Rows are points. Before rounding, the points of a table are all equally far from one centre. They may lie mostly on one side of it. Where is the centre, to within rounding?

Points (10 x 3):
[[ 12 -56 -32]
 [ 20  40 -15]
 [-20  55 -26]
 [-43  25  10]
 [ -8  31  14]
 [ -3  53 -48]
 [-33  50 -15]
 [ 31  11   1]
 [ 27  36 -47]
 [  4 -44   6]]
Centre: [-15  -3 -33]

Points:
[[  3  -7  29 -22  31  -2  26 -27 -32 -16  55]
 [-59 -11  11  28  -2   7  33 -10 -18 -13   3]
 [-27   7  11  23  30 -32   1  16  10  25 -35]
 [-24 -15   2  -2  16  36  24 -38  12 -17  22]
 [ -3  -4 -26  23 -33  19  36 -25  -7  -7  31]
 [-41  -9  12  17  11 -14  27 -40 -38 -20  34]
 [-21 -22  20  29   5  -2  31 -18  -1  -4  44]
 [ -9 -22  17  37  -1  14  12  11 -16  39  15]
 [-38   0   8  27  16   0  15 -60 -24 -11   2]
 [  8 -29 -15 -30  36   4  25 -37 -20  29   8]
 [-15  43  10 -21  12  19   5 -56 -18   8  -2]
 [-40  26   1 -25  37  12  19 -41   2  -6  13]
 [ 43  -7 -46   8  11 -36  13 -24 -49  19  -5]
 [-37  -2 -26  -3   7  -5  20 -38 -15  -1  51]
 [-23   2  -6  43   7 -17  36 -51 -22 -24   3]
 [-43  12  24  31  13  -5  38 -29 -29 -17 -18]]
Centre: [  4   7  -7   0  12  -6   3   2 -22 -14   0]

Points:
[[ -3  16  -6   6   2  16 -10  30   7  16 -10  -2 -59  25  34   5  13   3
    3 -24]
 [ -9   2  10  16  26  23   9  21  38  17 -11  -7 -49 -10   4  25   8 -31
   -6 -21]
 [ -4  18  22  41  10  -1  -5   5  18   9 -15  17 -53 -24  22  11  36 -21
    9 -13]
 [  8  31  -5   7  29  19  12  29   6 -11 -19  11 -44 -15  21   4  -2 -31
   -2 -24]
 [ 22   9  -5  -8  22  23 -24  36  17  21  -4   1 -24  -4  14  -6  20 -24
   -3 -18]
 [ 18  14 -11 -11  12   8   1  12   4  14 -20  16 -42   3  12   7  16 -43
    4  -7]
 [ -1   9  13   4  11  19  -5  38  23   9 -30   3 -39  12  34  34  11  -8
   26 -12]
 [ 11  -6 -13  14   6  25 -16  25 -17  14  -4  11 -58 -16  15  -9  23  15
   19 -35]
 [ 15  15  18  16  38   7  -5 -13  24  44 -19  -2 -22  -2   0   4  10   0
   -3 -26]
 [  5  11  12   3  13   3   9  24  40  14  -8  22 -44   7  28  19  12 -17
   33 -28]
 [ 14 -14  22   2  30  17   6   7  17  28 -20   3 -35  19   7   8  48 -12
   11 -11]
 [  1  19  -3  -2  37   1  -3   7  39   6 -24  22 -45  -1  18  18   5  -5
   13  -6]
 [  4  15  28   4  15   4 -11   2  28  20 -12 -11 -55  -8   2  26  38 -23
   15 -33]
 [  9  11 -19  12  34  35  10  17  22  17 -27  24 -36  -4  30  19  30  -8
   13 -34]
 [-22   6  -5   0  31  12  16  21   6  19  -8 -25 -46  -4   8  15  21 -21
   16 -14]
 [ -8   5  -9   3  27  10 -15  17   4   8  -3  -8 -54  23   9  11  34   7
  -16 -13]
 [  5  11  10  -7  13  15 -15  17  39  23 -29  13 -37 -10  28  25   9 -20
    5  -8]
 [ 16  -8  -5  13  30   8   1  15   3  -2   5  -5 -54   0  39   0  39 -17
  -11 -28]
 [ 16  20   5  19   7   4   4  29   1  18  -3   1 -45  15   8  14  26 -14
   44 -24]
 [  6  -9  -5  10  16   7   6  20  38  21 -14 -17 -60 -22  26  -4  41  -9
    6 -36]
 [ -3  25  -6   5  22  14  -2  31  43  21 -12 -13 -22 -26  20   9   1 -22
    5 -26]
 [-10  28  -4  -4  23   2   8  19  11  14 -37   5 -53  22  17   7  15 -19
    9 -26]
 [-12 -16  -1 -14  24  14  12  11  26  12 -13  -1 -57  -6  15 -17  35 -13
   14 -10]
 [ -2   8  15  32  30   2  -8  21  14  21  -6  -6 -52   7  17  -5  40 -17
   -4 -15]]
Centre: [  1  -3   2  14   3   9  -1   4  13  -7 -21  -2 -20  -5   8   3  17  -2
   7 -31]

Points (28 x 24):
[[-16 -27 -20  -7 -14 -22  31   0  -2  -1  51  25  42  22   5  -5   3   8
   -5 -33  27 -21 -58  21]
 [ -8   3 -25 -25  11  -9  20  35  -7   2  50 -14  -9  12  18 -39 -10 -19
   34 -29  -5 -28 -36  15]
 [-11 -13  -4  -7   2  38   0  26 -12  -5  32 -18   4   3  16  -5 -10 -27
   19 -24  38  25 -36  -3]
 [-17 -17 -36  -6   1   0   8   4 -10 -25  25  -8  -7 -10  40 -19   2 -24
    6 -51   8  16 -12  20]
 [ -1  -9 -42 -14 -22  -2  33  39   1 -19  39  15  -1  11 -28  -4  -6 -34
  -10 -20   3  -6 -46  -1]
 [-14 -10 -27 -17 -25  10  26  32  13 -18  22 -13  -3   2  -2   2 -41 -20
   18 -44  19  18 -34   0]
 [-12 -28 -39  -9 -18  -4  29  13   2   1  14   0   2 -21   4  -3   9 -20
   20 -26  41   8 -44  22]
 [  3 -10 -50 -15 -14 -13  13  13  20 -30  45  -5   1  19 -12 -30 -33 -14
   12 -36  13   1 -21  18]
 [-36  -1 -17  -3  18 -15   9  25 -10 -18  46 -23  10  12   0 -21  -9 -17
   -1 -48  21  17 -25  43]
 [-17  -3 -30  -1  12 -14  25   2 -14 -12  -1 -11   7 -19   0 -33  -4 -45
   20 -28  34   0 -24 -14]
 [ -2 -24 -14 -45  -7  -7  14  -8 -13 -27  17 -25   7  18   1   5   9 -36
   -1 -49  26  -9 -10   3]
 [-22 -25 -23 -18  -3 -22  34  15   4 -16  38  -4   5   3  22 -12 -19 -34
  -15 -48 -15  -1 -37  14]
 [  5 -13 -41   9  -8  -4  45  22   8  -3  46  -9  17   3   6  -9 -22 -17
  -15 -31  16  14 -33 -33]
 [  2 -17 -21 -25 -15   4  40  41  25 -25  32  -4 -15  12  16 -21  -2 -11
   -1  -6  16  35 -54   3]
 [  3  -9  -7   4  31 -34 -10  13   3 -34  25  17  40  23  -9  14 -21 -49
   10 -23  29 -30 -15  29]
 [-33   2  -7 -21 -12 -12  22  12   6 -41  39 -13  -9  12  -3 -12 -19 -39
   -5 -26  22   2   5  -2]
 [-11 -17 -45 -11 -19 -19  -3  -9  -9  -6  27 -30 -25  25   1   0   3  -9
    9 -30  18  -2 -19 -11]
 [ -9   9 -40 -10 -14 -35  16  29  -8  -9  37 -17  -1  22  -8  -1  -5 -41
    0 -48  -9   1 -26   3]
 [ -4 -24 -55  -4  11 -11  14  20  -4 -15  34 -10   7  26  18  -9   8 -21
    0 -60  21  -5 -44  22]
 [ -6  -5 -45 -48   0   5  33  22 -14 -23  24   9  -6 -13  12 -25 -23 -20
  -10 -28  15  21  -1  10]
 [ 15  -1 -42 -31  18 -13  18  15 -12   8  21 -21  12  17  26 -45  -5 -43
    4 -33  27 -12 -21   9]
 [-18  -6 -35  -7  -2 -34  30  34   2 -13  19 -22  -1 -31  13 -40 -40  15
    1 -38  16   7 -24  -1]
 [  2   2 -25 -14   8  27   5  30   7  -7  32  -2  -3  -7  28   6 -33 -36
   -7 -33  31  -6 -38  27]
 [ -4 -16 -30 -20 -11 -11   5  40   0 -36  42  -5  21  26  -5   8  -1 -34
  -16 -51  36 -13  -6  23]
 [-21 -19 -31 -26   1   1  23  25   2 -23  30   6 -10   6  27  -8  11 -41
   13 -34  21  12 -45   7]
 [-32 -24 -27   6  -4 -15  -1  13 -15 -27  -3 -27  19  21  28  -2   7 -27
   19 -36  43  18 -36   8]
 [-16  11 -40 -13   5 -11   8  54 -22  -6  30 -11   4  15  31 -20 -19 -39
   -4 -40  10  13 -35  15]
 [ 23 -11 -27 -50   1  -4  27  15   0   1  32 -19  41   7  17  19 -20 -26
   -4 -46  -4  -4   4  18]]
Centre: [  4  -1  -6  -7  11 -13  13  26   0 -12   0   5  19  18   9  -4  -4  12
  -2  -8   8  -7 -16   6]

Points, 29 rows:
[[ -3 -15  14 -11  13 -18  11   5   5   3  35   5 -14   7 -28  16   8   9
   19  -1  -9   0 -11  42]
 [  8 -19  23 -12  13 -18  16  -2  14  -2  16  -3  -7   8 -21  13   8  13
    1  -6   0 -12   1  60]
 [  8 -36  10 -11  13  -6  18  12  20  -3  37  10  -8  15  -9  15   0  12
    1  -4  -6   2   7  30]
 [  9 -16  11  -8   8   9   9  -8   7   3  35  21  -7  10 -31  23  24 -10
   -4   1  10   3 -10  35]
 [ -1 -26  25 -12   4 -10   7 -13  11  -1  39   9 -14  14 -28  18  20  -2
   -3 -11   2  -1  -3  43]
 [ 17 -37  20 -19   4  -5   6   0  16 -21  26   9 -11   3 -18  22  16   1
    7 -12  10   5   1  41]
 [  8 -20  18  -7   2  13  22   4  16  -2  25  21 -24   7 -23  22  -4 -15
    5 -14   0   0   0  39]
 [  3  -8  25 -37   8  -4  20 -12  18  -6  22   4  -1  30 -25  18   2  -4
   -1  -8  13 -10   6  44]
 [-11 -26  21 -17   9  -6  16 -18  18   2  41   9 -20  15 -25  12  19  -4
    0  -5  -8  -5   0  23]
 [  7 -29  29 -12  -9   1  20  -5  19  -5  38  22  -4   9 -15   8   6   6
    0 -11  -8  -1   5  37]
 [ 14 -24  17 -25  -4  -4  24   5   5 -13  24   0 -15  -4  -6  30  -3   4
    6   1  -8  -7   0  34]
 [  2 -26  14 -21   4  -5  23  -8  -1   4  32   8  10  12 -40  -1  18  13
   10 -15  -7   2   0  16]
 [ -1 -14   9  -6  20  -4  13   8  11   0  35   4  -7   6 -25  18  14   7
    2   5  -5   2  -9  47]
 [ -9 -29  19 -13  10   8  17   3  17   6  32  11 -15  11 -15   2  12  -4
   -9 -16  12  -1   6  33]
 [ -1 -17  19 -33   8 -10  15  -6  13  -2  24  22 -17   6 -23   7   9 -10
   -4 -18  -5   2   1  33]
 [  6 -15  10 -14  11 -10  15  -1   7   8  32  22 -20  20 -11  21  13   8
   21   9  -9   7  -2  32]
 [ 10 -26  14 -15  13   3   5  -1   8  -1  43   5 -21  -5 -21   6  10   6
    0  -6  -3   3  -7  34]
 [  7 -25  21 -17  -3 -11  17  10  12 -15  20   4 -16  18 -17  16  -1 -14
    2 -17   7 -10   5  40]
 [  0 -21   6  -2  -7   7  11   3   6  -4  19  17 -27   6 -24  10  -5   1
  -15 -19  -3   1  -7  46]
 [ -2 -28  23 -22  18   2  14   0   3   0  43   0  -8   9 -29  20   4   0
    7 -16   3   1  -6  20]
 [ 15 -21   7 -17   8  11  19 -18   5  -3  33  14 -14   0 -19   8  18  -9
   -9  -9  -1   3   4  44]
 [  7 -28  16 -13  -1  -3  23 -21   5   7  27   5 -29  24 -31   7  15  -4
    8 -11   1  -2  -5  38]
 [  4 -20  27 -19   6  -2  20  -4   4  -5  27   7 -12 -12 -10  12  11 -13
   16  -5   1   4 -10  43]
 [ -3 -31  25 -28   3 -11   6  -6  20  -1  31  15 -12  -1 -16  11  19  -1
   -2  -6  -3   0   3  33]
 [ -2 -18  21 -27   8  -9   0   2  17  -4  43   5 -10  11 -24  31  -7   4
    8  -4  -8   5   1  34]
 [ -8 -21  27   4   9   4  23 -21  16   1  32  20 -14  11 -18  21   7 -13
    0   2  -1 -10 -21  29]
 [-20 -19  -2 -13  -8   0  13 -15  26  17  10  -3 -13  13 -42  15  20   3
  -10 -14 -14   9  -2  35]
 [ -3 -16  23 -12   3  -8  10   6  25 -10  41  10 -12   4 -14   5  15  -7
    3  -5 -13  -1  -3  31]
 [ 10 -13  15 -22  19  -7  17  -4  26   4  37   9   0  -4 -17  18   6   5
  -11 -12  -5   7   7  38]]
Centre: [  1 -10   2  -6   0   4   3 -20  16  -1   8   0   1  10 -12  14   0   6
  12 -11   2  -3  -3  21]
